Rows are points. Any point is a mix of the corners, with weights that add up to 1. It lies inside the corners' shape when no weight is negative. Say inside or outside, and name the corners with a negative weight.
In the rows, 128 means zero.

Corners:
(1): [189  74]
(2): [118 200]
(3): [108 152]
Points:
[ 75 215] => outside (1)
[ 96 193] => outside (1)
[152  96] => outside (2)
[154 110] => inside
[116 128] => outside (2)
[159 124] => inside
[144 120] => inside
[135 186] => outside (3)

Corners:
(1): [174 187 118  66 106 164]
(2): [191 215 129 164 101  95]
(3): [ 73 180 102 133  97 212]
(4): [202 146 170 155 160 181]
(5): [168 141  60 106 174  96]
(6): [139 192  70 122 173 129]
(7): [119 120 132  94 187 146]
Points:
[133 140 125 125 172 146] => outside (1)
[125 143  99  96 179 161] => outside (2)
[205 163  70  72 172  61] => outside (3, 4)
[158 193  94 109 120 154] => outside (7)
[132 172  90 106 136 142] => outside (4)

Corners:
(1): [120  84 152 115 138  78  67 116  93]
(2): [146  94  86 133 177 143 135 121 131]
(3): [ 62  67 167 149 158 147  72 186 123]
(4): [ 92 152 131  74 185 249 139 114 142]
(5): [118 133  70 151 116 169 111  90 142]
(6): [110 148 154 156 135  76 104 140 177]
(7): [105  66 173 109 132 157 173 160 141]
(8): [156 147 174 176 124 101 120 116 122]
(9): [141 184  94  84 130 179  82 131 102]
(10): [168 116  89 107 146 204 103 102 157]
Points:
[108 118 115 107 152 172 106 129 134] => outside (8)
[148 164 128  94 162 196 152 129 157] => outside (1, 3, 5)
[106 142 134  99 167 204 128 119 139] => inside
[102  91 127 101 138 195 102 137 134] => outside (2, 6, 8)

Corners:
(1): [123 162  65 126 144 114 134 135  73  90  83 141]
(2): [146  88  84 106  43 116 177  93  79 121 110 131]
(3): [ 83 132 180  57 211 146 113 189 169 168 146  53]
(4): [111 178 210 128 228 207 113 133 164 129 132  36]
(5): [139 130  81  87  63 172 102 119 136 110 117 198]
(6): [ 48 126 129 178 156 110 118  80  97  90 187 118]
(7): [101 101 221 139 193 151  75 188 176 118  83  60]
(8): [108 127 181 143 216 143  60 116 108 197 109 101]
(9): [115 104 211 142 234 190 154 211 134 148 151 105]
(10): [181 151 132 111 134  74  91 102  70  85 164 153]
(11): [143 186  96 148  49  84 143 135 126 132 123 167]
(12): [122 135  89 141  67 147  99 155  36 115 158 114]
(13): [179 114  41 158 130  96  87 113 132 125 138 130]
Points:
[128 109 135 130 140 126 125 169 108 118 142 136] => outside (4, 8)
[117 123 128 135 160 141 114 145 130 137 133 107] => outside (10)
[117 139 152 120 174 141 103 148 126 138 134 106] => outside (2)
[134 192  37 122  32 138 203  89  32  60 137 197] => outside (3, 7, 8, 13)
[182 159  13 100  21 114 133 152 131  99  90 154] => outside (6, 8, 9, 10)
[130 129 113 119  97 119 140 126 110 128 124 125] => inside

Corners:
(1): [153 122  57 141 169 158 113 192 113  88 190  84 163  72  84  56  64  82]
(2): [144  92  60 101 185  95 173 119 190 168 121  68 167 182  77 135  75 137]
(3): [ 98  91 188 162 202 182 122  89 201 135 126 172  74 141 143 132 138 164]
(4): [180 196 169  72 142 148 160 100 142 189 101 104  35  80 167 120 163 152]
(5): [108 191 198  61 155 166 196 199 147 100  53 165 148 123 176  64  99 172]
(6): [109 116 120 134  70 135 202 199 157 204  98 112 131  99 119  85 176  60]
(7): [103 198 107  65 194  76  74 210 137 102  86 179 152 142  60 134 102  93]
(8): [183 103 197 165  80  90 149  72 131 126 147 186  88 137  50  61 140 137]
(9): [ 61 186 165 102 106 158 181 120 139 206 140 138  68 114 164 151 113 182]
(10): [ 93  68 140 168  90 184 139 165 128 137 184  46  80 180  98  72 195 167]
(11): [176 120 116  73  59 138  74 133 185 150  93 134  86  51 151 116  66 117]
(12): [190 126 201  99 202  56  98  75 208  77 186  94 204 101  61  50  69 144]
(13): [151 113 115  98 190  96 134 175  87 215  98  80 180  81 116  73  50  98]
(14): [175 119  89  54 189 161  63 149 104 105 155 172 191 127 147 140 184 121]
(15): [ 73  63  86  76  95  72 187  81 116  99  70  73 156 150  63 160 130  96]
(16): [ 97 164 169 196  60 152 122 129 126 139 113 126  67 160 186 168  82  72]
(17): [ 97 168 106 145 179  78  94  78 177  92  59 189 204 169  81  40 121 120]
(18): [111  85 123 193 108  72 187  98 172  96  58 101 155 126 170 134 147 205]
(19): [ 96 117 119 147 143  57 164 122 141 195 174 120  53 162 181  82  98  77]
Points:
[132 149 106 168 137 121  93 112 128 178 113 181  90 108 169 132 140  97] => outside (2, 5, 10, 12, 15)
[118 113 117 102 135 117 144 125 136 123 109 118 144 134 117 122 131 128] => inside
[121 115 174 146 108 128 155 137 126 134 144 115  89 120 144 118 135 126] => outside (2, 11, 17)
[119 118 120 123 127 138 143 148 132 152 114 112 117 130 128 106 126 131] => outside (12)
[161 119 129  79 147  87 154 119 139 139 116 140 140  95  96 110 106 117] => outside (10, 16, 17)
[121 120  16  72 156  95 117 151 166 159   8 130 156  85 158 180  86  27] => outside (5, 8, 9, 10, 12)
[107  73 119 113  82 108 200 139 129 155 129  95 161  96 114  44 149 119] => outside (2, 3, 4, 7, 16)
[118 117 102 124 150 136 138 168 137 132  99 114 138 128 135 101 123 110] => outside (8, 9, 12)

Corners:
(1): [122 191 101 152 141 124 148 129 136  96  83 133 130 125 140 132 144 145
 119 129]
(2): [219 138  96 111 120 132 108 112 134  94  89 135  86 128 125 104 125 128
 103 150]
(3): [126 111 138 155 125 158 149 162 139 160 145 140 114 142 117 105 114 103
 154 148]
(4): [133 118 114 123 184 118 140 130 145 124 154 145 125 134 176 111 129 133
 121 112]
(5): [ 94 132 107 131 136 107 144 163 156 122 118 122 141 121 128 130 128 144
 126 132]
(6): [114 120 141 142 133 115 137 123 152  95 102 134 148 135 154 125 129 103
 155 114]
(7): [111 157 103 122 111 115 116 126 121  92 150 161 103 128 151 118 143 129
 106 122]
(8): [121 106 158 146 159 132 132 131 145 149 126 131 115 126 120 138 162  98
 118 132]
(9): [136 115 162 137 119 117 136 131 134 172  99 132 129 165 119  97 198 154
 116 113]
(10): [124 112 124 157 121 168 113 107 129 152 166 133 130 157 118 115 185 125
 165 142]
(11): [111 128 108 156 120 138 105 110 148 185  93 136 155 140 126 112 133 115
 111 122]
(12): [113 111 162 131 117 122 109 114  69 111 112 118 139 129 125 129 127 129
 106 125]
(13): [118 129 125 120 151 113 140 110 111 101  92 179 143 147 117 116 131 142
 128 138]
(14): [116 130 111 146 130 115 150 193 112 130 126 139 156 150 131 139 160 132
 107 141]
(15): [170 115 145 133 127 143 148 112 152 111 141 146 138 126 124 114 163 125
 104 136]
(16): [119 149 136 151 125 127 144 130 137 194 192 145 141 126 115 189 136 142
 184 101]
(17): [102  97 112 137 129 212 129 190 150 114 107 139 106 146 147 150 137  80
 134 128]
(18): [102 124 141 141 173 151 125 172 152 110 147 126 141 159 112 107 152 128
 127  91]
(19): [103 107 191 139 130 167  57 109 159 119 107 131 137 158 137 151 144 144
 112 144]
(20): [106 249  98  83 129 134 142 109 140  96 103 140 150 129 113 125 136 135
 126 135]
(21): [ 94 162 118 127 122 121 152 112 149 100 113 116 138 170 129 151 124 128
 109 124]
Points:
[125 129 126 137 139 141 129 140 143 131 126 143 126 138 129 121 146 122
 128 128] => outside (12, 21)
[108 121 142 135 139 133 121 131 142 146 126 131 144 147 129 143 139 125
 145 115] => outside (1, 3, 7, 15)
[123 141 123 132 128 134 129 125 134 121 123 141 129 136 133 128 143 127
 125 131] => outside (18)
[125 134 124 134 129 139 121 131 137 119 117 138 125 138 134 126 140 124
 120 129] => inside
[116 132 130 136 138 133 127 137 133 125 121 137 133 142 131 127 141 128
 125 127] => outside (15)

Corners:
(1): [137 206 148 195  90 205 155 198 124 139 172  68 217 134  98 113 113 105
 114 144]
(2): [ 79 106 154 210 109  51 133 159 160 127 136 140 149 171  56 175  77 104
 111 125]
(3): [ 98 164 127 141 172 209 190 195 124 112  86 115 162 106  77 111 156 112
  97  89]
(4): [161 146 104 154 104  95 197 106  76  95 112 174 176 170 147 148 113 121
 178 114]
(5): [112 125 135  91 109 108  70  91 157   7 117  99 137 172 198 105  91 110
  87 142]
(6): [119 126  95 157 122 247 187 186 171 149 150 122 215 158 100  77 144  73
 142 173]
(7): [109 154 123 120  74 104 108 130  95 108  59 190  83 173 152 115 100 144
  99 146]
(8): [137 176  62 160 148 162 167 178 124 134 171  89 180 108 103  74 162 159
 174 183]
(9): [ 78 115 121 139  75 117 100 114  53  88 125 165 131 194 110  79  92 143
 135  71]
(10): [193 124 110 119  59 169  86 111 138  18 123 112  89 123  83 150 108 164
  69  96]
(11): [111 138 170 158 183 121 124 150 130 148 186 172 162 232  83 150 136  89
 114 107]
(12): [127 137 160 168 148 204 161 177  93 123 128 152 160 116 117  99  96 164
 187 133]
(13): [108 114 134  73  75 100 117 110  99 167  95 152 156 163 131 119  62 162
 132  77]
(14): [ 92 107  90 108  80 136 103  98 136  56 152 171  88 104 181 184 158 122
  80 126]
(15): [149  96 115 141 104 114 105  90  91  92 107 112  43 108 144 163  90  79
  78 107]
(16): [156 121  59 127 128 116 139 117 102  88 108 179 124 142 184  92  55 171
  48  81]
(17): [ 99 126 137 172 145 201 196 155 100 139 141  79 219 133  74 110 124 146
 108 217]
(18): [146 128 177 188 143 142 205 141 153 148 157 102 194 112  94  41 169 110
 112 167]
(19): [153  73 126 115  61  83 120 186 102  77  89 127  95 173 182 178 127 116
  81  89]
(20): [141  88 171 179 141 101  88 164 117 128 102 145 222 132  66 126 141  47
  81 143]
(21): [127 118 108  48  81  84 117 144  70  62 153 166  81 112 148 120  37  98
  73 125]
Points:
[119 134 133 150 119 151 156 156 116 114 134 126 176 146 104 116 130 125
 126 147] => outside (15, 16)
[130 164  92 132  92 229 206 117 104 110 131 132 154  94 131  75 108 158
 142 148] => outside (2, 5, 8, 11, 19, 20)
[132 131 126 144 119 140 139 147 125 109 129 130 153 135 116 129 121 113
 106 132] => outside (9)
[114 124 133 148  96 138 140 150 111 104 116 121 152 134 106 120 114 120
 124 142] => outside (11, 16)

Corners:
(1): [212  84 146 127 151 129 198 103 158 136 124 121  69  99 137  91 111  89
 165  96]
(2): [ 74 146 110  83  99 146 121 152 134 111  89  84 132  74 129 165 155 100
 140 136]
(3): [117 154 132  91  83  71 105 108  84 144  86 128 125 123 141 143 138 128
 116 117]
(4): [131 160  97 126 134 117  87 138 159 128 103 117 158 119 138 163 180 127
  94 188]
(5): [116 137 112 219 129 108 161 155  93 118  90  84 117 137  42  84  97 130
 118 184]
(6): [174  87 174  97 155 125 178 148 156 110 148 124  99 114 111 128  83  96
  89  87]
(7): [124 118 107 210  64 141 159 126  91  84  89 107 171 153  78  92 153 162
  90 152]
(8): [140 107 155 132 164 135 202 107 166 163 182 169  90 107 126 138 100 131
 154  91]
(9): [143 169  98  73 105 155 124 176 103 124 121 107 120 118 130 105 109 184
 126 141]
(10): [176  84 175 111 195 185 133  87 130 142 136 154 127 122 121 120  80  95
 139  93]
(11): [125  64 168 100 181 130 168 127 158 147 155  93 125 143 173 128  95 119
 148 126]
(12): [149 117  98 198  86  98 148 149 174 150  77  96 160 160   7  67 129 157
 135 127]
(13): [152 135 144  95 168 137 164 135 157 126 190 151  97 148 153 108 126  52
 167  82]
(14): [158  48 121  77 204 121 186 160 126 134 110 191 123 137 122 129 118 111
 140 107]
(15): [104 151  98 149  52 128  86 214 115 157  83 114 123 108 160 183 134 134
 127 145]
(16): [148  72 118 119 176 111 135 114 147  73 155 159  82 120 140 126  78 121
 166 102]
(17): [146 123 106 103 193 141 187 110 155 132 120 123  78 164 141 168  82 117
 143  77]
(18): [154 104 166 120 202 146 119 142 119 126 154 104  99 124 131 138 152 156
 145  74]
(19): [132 113  74 107  77 127 118 154  97 157 143  75 116 133  88 183 155 120
 111 158]
(20): [140 110  69 202 119 101 134 129 120 136 106  91 160 106  84  68 131 127
  83 112]
(21): [151 168 107 127  98  98 123 169 102 127 115  92 189 106 129 206 133 143
 150 134]
Points:
[153  94 145  77 139 141 139 138 127 130 139 139 118 104 157 170 127 125
 126 110] => outside (5, 12, 13, 17, 20)
[157 105 155  42 170 147 167 120 136 113 159 153 103 124 177 174 108  97
 141 111] => outside (5, 12, 15, 18, 20)
[168 114 144 101 179 121 146 130 162 138 139 148 117 124 163 142 103 118
 149  90] => outside (2, 5, 7, 19)
[141 115 131 134 141 126 161 132 139 129 121 125 120 124 122 118 107 123
 137 121] => outside (18, 19)
[135 129 120 125 124 117 138 140 121 127 116 117 126 123 118 131 123 124
 131 125] => inside
[145 111 129 138 123 122 138 147 126 133 125 115 132 124 113 123 123 130
 127 129] => outside (2, 17)
[155 114 132 121 149 128 158 131 142 127 142 128 106 126 128 116 118 100
 145 107] => inside

Corners:
(1): [102 166 185  79 182 150 161 184  37  95 194  97 185  95 249 115  21 147
  54 139]
(2): [134 149 117 178  93  69  79 153 103 191 113  96 141  70  56 111 167 170
 163  90]
(3): [ 67 171 174  76  78 179 104  70 154 157  99 124  84 101 178 123 130 181
 140 109]
(4): [182 134 146 192  97 154  79 173 133  95 123 139  95 136  72 143 195 113
 204 150]
(5): [109 146 132 201 158 133 126 105 227  92 111 188 138 177  96  79 103 146
 158 145]
(6): [ 69 158 172 175 184 161 174 182 120 191 139 112  83 141 171 197  87  84
  52 164]
(7): [121 113 147 162 113 127  83  99  31 191  96  88 171 123  43 148 167 163
 113 158]
(8): [ 67  66  98 109 151 120 140 137 113 173 127 145 117 105  97 107  86 142
  54 130]
(9): [113 172 125 196 163 142 115 174 109 156 161 161 118 140 128  99 111 111
 162 173]
(10): [173  64 104 135 117 118 178 138  31 150  98  49 145 173 136 183  76  90
  55 102]
(11): [109  99 120 185 104 126 133 174 142 161 129  98 145  83 175  96  67 105
  81 136]
(12): [ 87 157 168 115  99  91 155  98 150 166  91 167 121 158 115  73 107 122
 102 167]
(13): [188 129 110 182  55 117  79 150  89 151 126 118 146 121  93 121 166 185
 119  97]
(14): [101  85 102 108 152 141 103  65 184 149 176 134 161 128 135 134 148 104
  83  95]
(15): [105 132 114 102 112 106 133  79 119 119 164 135 108 134 123 114  77 161
 103 170]
(16): [196  45 198 199 151 192 151 187  95 163 104 110 105 150 205 166 121 122
 156 173]
(17): [172 157 162 132 111 117 136 145  82  84  85  82  79 157 161 106 181 164
 184 166]
(18): [ 92 102 170 128 178 137  93  37 120 182  68 164  58 141 134 113  93 181
  80 125]
(19): [ 98  91 185 132 126 166 159  63 150 183 116  94  43 170 108 120 105 132
  90 161]
(20): [ 72 159 157 154 110 147 175  90 126 141 183 153 183  89 126 167 159 118
 102  79]
(21): [174 102 125  92 125 162 158  74  65 158 129 148 152  77 142  81  56 183
  84 151]
Points:
[128 116 146 157 125 141 128 124 119 159 110 121 111 132 127 126 129 137
 118 135] => outside (1, 15)
[115 139 141 126 125 130 136  86 102 152 125 119 131 135 120 126 115 148
  99 124] => outside (4, 8, 11, 16)
[131 137 149 145 126 142 120 111 134 129 128 130 116 121 161 101 123 161
 141 132] => outside (4, 6, 7, 8, 10, 12)
[113 154 153 138 126 131 131 124 107 139 129 125 128 124 140 112 102 148
 111 139] => outside (8, 14, 16)
[142 111 136 142 123 138 118 122 103 144 118 114 119 129 129 110 109 155
 119 140] => outside (6, 12, 20)
[124 111 132 157 122 132 132 136 120 150 124 114 132 123 141 121 104 126
 103 133] => inside
[122 113 145 142 138 142 144 139  68 158 143 129 134 126 144 123  80 128
  85 149] => outside (2, 3, 5, 6, 14, 17)
